Each row is a point. To make a cloud, some directions were put in groups of two or more. Within a group, all points are equally far from the middle, so they leave a hole (a ring in 2 directions, a hollow ball in 3). The other directions are filled evenly. Then the cloud was stretched, turned, moved and blurred a little. Count the holes, and give their numbers of directions, smallest first.

Cloud (22 x 3):
0:  .00 -.38 -.23
1: -.15 -.01  .03
2:  .14 -.12 -.01
3: -.29 -.44  .45
4: -.10  .50  .46
5:  .00 -.06 -.10
6:  .04  .56  .38
7: -.32 -.13 -.12
8:  .28  .38  .36
9: -.04 -.36  .16
10:  .12 -.49 -.27
11: -.27 -.45 -.15
12:  .14  .52  .00
13: -.26  .77 -.05
14: -.08  .00  .09
15:  .15  .52 -.26
16:  .11  .48  .51
17: -.21  .26 -.21
18: -.09  .79  .49
19:  .12  .56 -.11
20:  .10 -.33 -.27
21:  .00 -.12 -.12
Holes: 0

Cloud (30 x 4):
0:  .05 -.40 -.18  .15
1:  .54  .03  .39  .26
2: -.35 -.13 -.42 -.25
3: -.33  .40 -.04  .38
4:  .33 -.05  .33  .43
5: -.01 -.35 -.27 -.27
6: -.17 -.04 -.27 -.47
7: -.24  .22  .01 -.44
8:  .14  .03  .44  .48
9: -.09 -.46  .33 -.07
10: -.45 -.23  .38 -.10
11:  .36  .12  .70  .03
12:  .56  .18 -.02 -.11
13: -.16  .15  .55 -.29
14: -.18 -.37  .26  .28
15: -.42 -.25  .39 -.08
16: -.41  .11 -.48  .25
17:  .50 -.01  .23  .33
18: -.04 -.31 -.31 -.30
19: -.52 -.22  .31  .01
20: -.32  .19  .29 -.36
21:  .24  .21 -.31  .24
22: -.34  .38 -.13  .38
23:  .49  .14 -.12  .18
24:  .22 -.24  .03  .40
25: -.30  .04 -.52  .22
26: -.41 -.15  .26  .39
27:  .60  .04  .23  .19
28: -.01  .35  .57 -.06
29: -.67 -.09  .12 -.01
Holes: 2 (2, 2)

Cloud (30 x 4):
0:  .21 -.26 -.61 -.03
1:  .00 -.16  .65 -.04
2:  .13  .14 -.59  .28
3:  .01  .26 -.49  .32
4:  .10 -.33 -.68 -.05
5:  .35 -.08  .20  .27
6: -.36 -.56  .24 -.08
7: -.23 -.15  .41  .21
8:  .38  .02  .16  .24
9: -.23 -.06 -.28  .45
10: -.43 -.10 -.05  .06
11: -.01 -.33 -.78  .11
12: -.35 -.12 -.22 -.12
13: -.31 -.83 -.12 -.09
14: -.42 -.59 -.08 -.11
15:  .23  .09 -.54  .21
16:  .33 -.60  .03 -.09
17:  .03 -.11 -.09 -.34
18: -.45 -.31 -.07 -.05
19:  .10 -.61 -.03  .28
20:  .20  .01  .44  .26
21:  .43 -.13 -.11  .14
22: -.26  .24 -.24  .23
23: -.29 -.14  .30  .23
24: -.24 -.35 -.42 -.22
25:  .11 -.83  .10 -.06
26: -.16  .31 -.18  .07
27: -.42 -.12 -.12 -.01
28: -.30 -.19  .35  .16
29: -.39 -.60  .08 -.10
Holes: 2 (2, 2)

Cloud (30 x 4):
0:  .46  .02  .36 -.41
1:  .21  .34 -.04  .29
2:  .40  .02  .03 -.14
3: -.31 -.29 -.43  .02
4:  .34  .12 -.64 -.46
5: -.40  .17  .21 -.28
6: -.05 -.09 -.03 -.14
7: -.21  .19 -.16  .33
8: -.05  .44 -.26  .24
9:  .26 -.02  .36 -.05
10: -.06 -.53  .35  .40
11:  .25  .15 -.37 -.20
12: -.08 -.19 -.47 -.08
13: -.12  .21  .05  .75
14:  .07 -.32  .10  .71
15:  .00 -.13  .25  .60
16:  .15 -.47  .29  .04
17:  .30  .17  .35 -.44
18:  .79 -.09  .49  .20
19:  .63  .34 -.15  .10
20: -.06 -.45  .19 -.03
21: -.09  .00  .43 -.07
22:  .29  .13 -.58 -.51
23:  .07 -.13  .28 -.29
24: -.17  .11  .13 -.29
25:  .29  .20  .45 -.14
26:  .47  .17 -.01 -.41
27:  .32 -.28  .51  .42
28: -.28 -.25 -.05  .17
29: -.50 -.17 -.14 -.38
Holes: 0

Cloud (56 x 6):
0:  .11 -.38 -.72  .61 -.49 -.28
1:  .25 -.35  .38  .18 -.10  .46
2:  .10  .11 -.16  .02 -.51 -.31
3: -.15  .29 -.03  .18  .69  .26
4: -.35  .12  .04  .35 -.12  .26
5: -.16  .16 -.10  .56 -.18 -.29
6:  .34  .04  .01  .44  .41  .09
7: -.17  .69 -.08 -.41  .20 -.04
8: -.20 -.27  .04  .03  .45  .71
9:  .10  .13 -.45  .15  .26 -.07
10: -.03  .58 -.05  .31 -.05  .31
11:  .02 -.18  .23  .28 -.14  .42
12:  .13 -.49 -.26  .59  .23 -.15
13:  .16  .02 -.35  .15 -.10  .39
14:  .36 -.34 -.04 -.20  .50  .31
15: -.18 -.21  .09  .49 -.33  .39
16:  .50  .30 -.08 -.34 -.19  .16
17:  .40  .09 -.05  .06 -.62  .05
18: -.37  .33  .20 -.08 -.05  .31
19: -.19 -.02 -.45  .28 -.35 -.24
20:  .30 -.03 -.19 -.30  .59  .34
21: -.52 -.19 -.17  .27  .42  .17
22:  .16 -.54 -.51 -.05 -.21 -.42
23: -.01 -.22 -.47 -.32  .09  .57
24:  .25  .56  .37 -.36  .37  .18
25:  .46  .07 -.65 -.14 -.03 -.19
26: -.04 -.17 -.13  .50  .02 -.05
27:  .33  .04 -.13  .10  .44  .10
28:  .43  .02  .15 -.07 -.37  .20
29:  .09 -.75 -.14 -.44  .33  .24
30:  .20 -.02  .14  .45  .17 -.09
31: -.18  .07 -.23  .36  .26 -.15
32:  .22  .00 -.19  .66 -.22 -.03
33: -.09 -.15 -.14 -.07  .46  .72
34: -.22  .07  .21  .17  .48  .44
35:  .37 -.20 -.41  .11 -.29 -.19
36:  .29  .07 -.19 -.28  .59 -.16
37:  .53 -.27 -.30  .21 -.39 -.21
38: -.45 -.29 -.36  .07  .61  .09
39: -.26  .39 -.29  .30  .38 -.05
40:  .15  .18  .01  .00  .68  .26
41:  .20  .30 -.20 -.11 -.17 -.55
42: -.19  .25  .31 -.15  .26  .44
43:  .15  .15 -.10 -.15 -.34  .06
44:  .10 -.36 -.39  .14 -.50  .06
45: -.45 -.23  .12 -.36  .54  .33
46: -.01  .35 -.45 -.01  .26 -.20
47:  .15 -.35  .04  .65  .07  .28
48:  .13  .34 -.01  .38  .08  .09
49:  .06  .19  .13  .15  .26  .03
50: -.46  .58 -.59  .18  .21 -.03
51: -.66  .29 -.03  .64  .38 -.08
52:  .16 -.86  .21 -.15  .05  .19
53:  .29  .60 -.09 -.13 -.08  .00
54: -.16 -.49 -.30  .15  .16  .37
55:  .21  .51 -.23  .09  .12  .36
Holes: 0

Cloud (53 x 6):
0: -.16  .01  .00 -.62  .28 -.60
1:  .15 -.23 -.06 -.46 -.11 -.43
2: -.05  .49  .23 -.14  .34 -.13
3: -.15  .09 -.23 -.02  .33 -.19
4: -.26  .35 -.35 -.35  .21 -.62
5:  .51  .01  .01 -.04 -.36 -.02
6:  .12  .46  .25 -.03 -.53  .15
7:  .38  .13  .16  .00 -.12 -.21
8:  .05  .42  .05  .12 -.36 -.16
9:  .27  .20 -.34 -.55  .39 -.59
10:  .57 -.32 -.43 -.53  .66 -.05
11:  .39 -.36  .20  .05  .18  .46
12:  .12 -.47 -.22 -.16  .39 -.36
13:  .60 -.11 -.20  .11 -.31  .41
14: -.06  .51  .62  .00 -.16  .20
15:  .17  .03 -.06 -.53  .23 -.78
16:  .19  .27 -.10 -.31  .72  .20
17:  .13  .15 -.50 -.55  .36 -.53
18:  .38  .11 -.15  .05  .01  .58
19:  .22 -.07 -.66 -.26 -.01 -.18
20:  .34 -.41 -.14 -.11 -.31 -.28
21:  .52 -.21 -.56 -.15  .19 -.03
22:  .08  .46  .01 -.08  .15 -.15
23:  .38  .36  .22  .06 -.34  .27
24:  .34 -.53 -.40 -.25  .07 -.34
25: -.30  .01 -.28 -.41 -.12 -.31
26: -.31  .45  .28  .03 -.11 -.17
27:  .66 -.35 -.35 -.31  .31 -.34
28:  .31  .25  .11  .14  .31  .16
29:  .13 -.35  .03  .01  .24 -.11
30: -.10 -.33 -.15 -.10 -.04 -.05
31:  .33 -.51 -.67 -.41  .16 -.72
32: -.10  .21  .18  .03 -.39 -.61
33:  .57 -.18 -.48 -.57  .47 -.43
34:  .33 -.51 -.28 -.28  .57 -.23
35:  .46  .14 -.14  .05  .13 -.16
36:  .08  .00 -.32 -.39  .17  .08
37:  .03  .36 -.02 -.31 -.33 -.04
38:  .06 -.23  .05 -.48  .32  .09
39:  .38  .22 -.13 -.15 -.26 -.14
40: -.11  .48  .42 -.14  .36 -.04
41:  .24 -.07  .17 -.52  .10 -.25
42: -.09  .46  .00 -.04  .09 -.10
43:  .70  .00 -.41 -.39  .63 -.11
44:  .25  .05 -.32 -.35 -.14  .16
45:  .12  .24  .36  .33 -.11  .45
46: -.24  .27  .12  .05  .06  .14
47:  .05  .41 -.05  .08 -.11 -.14
48:  .36  .10 -.14  .09  .43 -.13
49:  .01  .18  .08 -.43  .15 -.76
50:  .24  .30  .09  .20 -.30  .00
51:  .29 -.10  .24  .27 -.34  .08
52: -.26  .33  .25 -.21  .00 -.63
Holes: 1 (4)

Cloud (88 x 8):
0: -.35 -.23 -.44  .18  .18 -.29  .30 -.13
1:  .51 -.14 -.09  .16 -.78  .17  .18  .18
2: -.35  .53  .12  .02  .12  .60 -.12 -.17
3: -.60 -.40  .04  .13 -.70  .26  .13  .30
4: -.01 -.08  .22  .17 -.18 -.18 -.01 -.62
5: -.27  .44 -.21 -.29 -.08  .30 -.23 -.43
6: -.43  .40 -.29  .14  .21  .39  .40  .06
7: -.03 -.39 -.41 -.24  .56  .16  .19  .13
8: -.31 -.21 -.32  .01  .25  .38  .34 -.26
9:  .53 -.24  .44  .24 -.15 -.12  .35 -.21
10:  .04  .27  .02 -.16  .08  .03 -.38  .29
11: -.01 -.07  .10  .43 -.56 -.37  .28  .14
12:  .57 -.41 -.17 -.06  .40 -.11  .30  .22
13:  .16  .18 -.12 -.25 -.50  .43  .17  .34
14:  .13  .56  .33 -.05 -.28 -.20  .37  .22
15:  .55 -.18 -.55 -.22 -.09 -.24  .00  .31
16:  .18  .05 -.03 -.18 -.03  .39 -.28  .49
17:  .33 -.59  .26 -.04 -.48 -.38  .18  .18
18:  .14 -.24 -.32 -.25  .34 -.29 -.34  .14
19: -.27 -.38  .33  .25  .08  .15  .18 -.48
20:  .07  .27 -.10 -.39  .53 -.01 -.27  .04
21:  .44 -.06  .00  .47 -.41 -.02  .18 -.38
22: -.23  .15 -.13 -.30 -.67  .05  .21  .40
23:  .47 -.26 -.07 -.35 -.29 -.43  .01  .52
24: -.13 -.03  .36  .19  .07  .37  .13  .16
25: -.68 -.50 -.07  .28  .08  .46  .07  .25
26:  .10  .24 -.22 -.37 -.34 -.45  .03 -.11
27: -.02 -.68  .25  .25 -.48 -.29  .00  .27
28: -.79 -.51 -.27  .05  .20 -.01 -.24  .28
29:  .43 -.31 -.23  .04 -.56  .27 -.15 -.05
30: -.43  .07 -.56 -.41  .29 -.30 -.14  .18
31:  .56  .28 -.39 -.23  .33  .20  .17  .44
32:  .00  .05  .32  .52  .07  .09  .32 -.32
33:  .16  .05  .13  .37  .26  .05  .17 -.53
34:  .26  .50 -.34 -.16  .26 -.14  .62  .15
35:  .22 -.17 -.20  .09 -.37 -.39  .58 -.02
36:  .77  .35 -.01 -.21 -.02  .02 -.01  .42
37: -.13  .24  .04  .37  .33  .43  .15 -.43
38: -.40 -.25 -.26 -.18 -.10  .45 -.44 -.10
39: -.26 -.41 -.02  .64 -.17  .40  .13 -.03
40: -.08  .59  .10 -.04 -.15  .57  .34 -.04
41: -.65 -.02  .23  .25  .02 -.16  .12 -.43
42:  .24 -.31  .02  .12 -.63  .32  .11  .48
43:  .09  .68 -.21 -.64  .08 -.22  .18 -.06
44: -.32  .68  .15 -.06  .03  .50 -.08 -.16
45: -.11 -.19  .00 -.28 -.16  .02 -.06  .70
46: -.11  .12 -.07  .42  .02  .10  .51  .22
47:  .26  .33 -.62 -.28  .05 -.22 -.03  .10
48:  .46  .05 -.06  .21 -.42 -.45  .30 -.20
49:  .00  .48 -.33 -.31  .27 -.36 -.16 -.03
50: -.11 -.12 -.52  .21 -.03  .13 -.09 -.18
51: -.03  .39  .17 -.09 -.08  .35 -.37  .06
52:  .20 -.39 -.14  .31 -.37 -.22  .56  .24
53:  .50  .15 -.17  .20 -.47 -.08  .00 -.28
54: -.10  .18 -.38  .00  .52  .47  .00  .29
55: -.53  .46  .27  .22 -.63  .12  .07 -.19
56: -.50  .20 -.35  .05 -.11 -.21 -.01 -.27
57: -.36  .41  .17 -.24 -.22  .43 -.29 -.09
58:  .24 -.34 -.49 -.04  .04 -.35  .32  .03
59:  .46  .06  .26 -.36 -.42 -.38  .29 -.04
60:  .45 -.29  .51  .08 -.34 -.03  .33 -.02
61: -.36  .18 -.48 -.38  .24 -.29  .04 -.19
62:  .75  .42  .12 -.07 -.21 -.04  .16  .37
63:  .71  .25  .03 -.24 -.34  .45  .01  .10
64: -.02  .17 -.04  .23  .06  .52  .49 -.17
65: -.57 -.13 -.08  .23  .31 -.24  .36  .29
66:  .09 -.06 -.14  .32 -.31 -.40  .04 -.15
67: -.23  .08 -.02  .16 -.62  .28  .44  .30
68: -.42 -.81 -.21  .11 -.07 -.22 -.11  .06
69:  .36  .06  .15 -.23 -.60  .23  .41 -.11
70: -.28 -.07 -.39  .04  .59  .42 -.13  .27
71: -.52  .36 -.06  .30  .07  .43  .39 -.34
72: -.10  .13 -.04 -.48 -.45  .34 -.06  .24
73: -.45  .43 -.41 -.27 -.32  .04 -.08  .20
74: -.56  .36 -.25 -.22  .33  .03  .25 -.46
75:  .19 -.11 -.12 -.50 -.43 -.37  .13  .10
76:  .10  .36 -.05 -.30  .15 -.16 -.19  .47
77: -.82  .43 -.16  .10  .15  .18  .34 -.33
78:  .44 -.25 -.30  .33 -.07  .01  .31 -.18
79: -.60  .21  .15  .04 -.33  .44 -.32 -.35
80: -.37  .69 -.18 -.04 -.23  .37 -.15 -.09
81:  .27  .38 -.21 -.07  .52  .39 -.16 -.26
82: -.53 -.08 -.47 -.49  .27  .15 -.19  .03
83:  .20 -.33  .04  .21 -.25 -.04 -.43  .09
84:  .03  .04  .13 -.48 -.08  .11  .33  .20
85: -.85 -.06 -.39 -.33  .17  .24 -.13  .35
86:  .06 -.34 -.09  .02 -.61 -.55  .28  .19
87: -.81 -.17 -.13  .20  .10 -.35  .17 -.07
Holes: 2 (4, 4)

Cloud (88 x 8):
0: -.01  .23  .22  .17  .27 -.38  .17  .19
1: -.33 -.01  .03  .06 -.14 -.31 -.04 -.73
2:  .46 -.20  .08  .08  .09 -.10 -.53  .16
3: -.34 -.25  .05  .40  .58  .01 -.18 -.15
4: -.24 -.14  .17  .02 -.13  .72 -.25 -.25
5: -.70  .03 -.28  .30 -.21 -.21 -.10 -.47
6: -.57 -.19  .20  .13 -.06 -.42  .40  .05
7: -.34 -.31 -.33  .03  .26 -.63 -.34  .29
8: -.18  .01  .22  .64  .17  .39 -.10 -.03
9: -.35 -.51  .11  .22  .11  .38  .29 -.03
10: -.03 -.34  .00  .11  .29  .00  .02  .12
11: -.54  .22  .18  .36  .20  .12 -.38 -.39
12: -.05 -.62  .40  .29 -.05 -.16  .22  .05
13:  .32  .28  .42  .36 -.10 -.11 -.21  .15
14: -.55 -.06  .30  .21 -.01 -.28 -.32  .48
15:  .13 -.35 -.03  .37  .06 -.12  .29  .09
16:  .38 -.10  .01  .11 -.08 -.31 -.02 -.25
17:  .10  .27  .02  .10 -.06 -.54 -.50 -.13
18: -.52  .28  .17  .38 -.16 -.43 -.15  .33
19: -.19  .32 -.21  .10 -.09 -.30 -.27 -.24
20: -.04  .06  .03 -.11 -.19 -.11 -.31  .51
21:  .20  .33  .05  .17  .23 -.02 -.66 -.58
22: -.29 -.10  .25  .22  .09  .68 -.65 -.19
23:  .36  .16  .52  .12  .12  .07 -.07 -.26
24:  .01  .37  .10  .17  .31 -.06  .11 -.01
25: -.31 -.15 -.22  .19  .01 -.30  .25 -.29
26: -.24  .26  .09  .50 -.21  .00 -.31  .45
27: -.01  .11  .23  .38 -.03  .63  .04 -.21
28:  .18 -.45  .04  .18  .30  .07 -.28  .18
29: -.01  .11 -.20  .42  .28 -.26 -.35  .10
30:  .21 -.01  .23  .37  .07  .79 -.55 -.19
31: -.36 -.26 -.07 -.19 -.01 -.07 -.09 -.17
32:  .54 -.07  .24 -.20 -.19  .23 -.09 -.20
33: -.27  .15  .06 -.30 -.37 -.13 -.29 -.02
34: -.51  .27 -.13  .57  .19  .15 -.42  .08
35: -.37 -.25  .06  .50  .06 -.44 -.02  .07
36: -.37 -.23  .34  .04 -.08  .15  .15 -.27
37: -.33 -.06  .31  .33  .08  .34 -.31 -.47
38: -.29 -.13 -.16  .27  .05 -.70 -.23  .16
39: -.65  .00  .04  .50 -.02  .23  .11  .24
40: -.15 -.44  .05  .15 -.06 -.03 -.23  .08
41: -.19  .00  .60  .28 -.47  .03 -.48  .22
42: -.17 -.14 -.11  .06  .04 -.32  .36 -.84
43: -.14 -.01  .50 -.07 -.55  .30 -.35  .33
44: -.35  .18 -.37  .49  .05  .27 -.01 -.17
45:  .28 -.69  .06  .10  .06  .55  .16 -.21
46: -.23 -.57 -.12  .21  .04  .36  .42 -.04
47: -.13 -.02  .32  .36  .21  .07  .00 -.11
48: -.18 -.54 -.07  .09 -.09 -.42  .01 -.27
49: -.11  .13  .25  .06 -.42  .58  .03 -.03
50: -.01  .33 -.11 -.07 -.15 -.78 -.22 -.33
51: -.07 -.16  .27 -.35 -.22  .04  .07 -.10
52: -.03  .28 -.18 -.10 -.13 -.05  .11  .03
53: -.39  .20 -.16 -.16  .10 -.42 -.68  .29
54: -.27  .19  .12  .06 -.38 -.21 -.05  .44
55:  .23  .31  .02  .23  .22 -.09 -.61 -.67
56: -.41 -.13 -.08  .55  .02  .42 -.28  .25
57:  .23 -.15  .42  .21  .12  .13 -.09 -.32
58: -.32  .07 -.06 -.30 -.11  .27 -.32 -.17
59: -.04 -.11  .09  .14  .24  .22 -.03  .16
60:  .10 -.08  .41  .45  .22 -.12 -.28  .11
61: -.44 -.43  .11 -.01 -.39  .27  .31  .01
62:  .03  .03 -.06  .52  .42  .44 -.61  .22
63: -.56 -.09  .13  .51 -.32  .17  .20  .44
64:  .17  .00  .19  .57  .29  .61  .27 -.13
65: -.11 -.48  .26  .44  .31 -.21  .32  .16
66: -.25  .33 -.20 -.09  .00 -.48 -.61  .25
67: -.44  .63 -.03  .31 -.18 -.12 -.52  .06
68: -.10 -.23  .17 -.31 -.11 -.15 -.25 -.24
69: -.38  .36  .06  .09 -.27 -.57 -.33  .44
70: -.23 -.18 -.01 -.01 -.43  .08 -.50  .01
71: -.20 -.06  .28  .52 -.08  .60  .06 -.12
72: -.42 -.28 -.19  .11  .04  .05  .32  .29
73: -.41 -.47 -.04  .00  .20 -.56  .31  .38
74:  .02 -.38 -.30  .00 -.11  .31 -.27 -.25
75: -.37 -.25  .09  .27  .04  .39 -.13  .02
76:  .13 -.22 -.04  .10  .16 -.14  .24 -.31
77: -.30 -.15  .02  .18  .44 -.05 -.31  .18
78:  .00 -.23  .30  .30  .21  .40 -.22 -.17
79: -.47  .22  .00 -.29 -.45 -.18  .04 -.33
80: -.47  .30  .33  .03 -.49 -.61 -.17 -.08
81: -.94  .15 -.06  .25 -.14 -.69  .00  .07
82: -.53 -.18  .62  .37 -.18 -.13  .22  .22
83: -.61 -.05 -.15  .18  .12 -.52  .09 -.19
84: -.13  .24  .34 -.12 -.42  .52 -.03  .24
85:  .07 -.23 -.48  .13  .14  .29 -.28 -.19
86: -.23  .40  .23  .11 -.06  .22  .06 -.28
87:  .14 -.21  .06 -.14 -.08 -.55 -.38  .04
Holes: 0
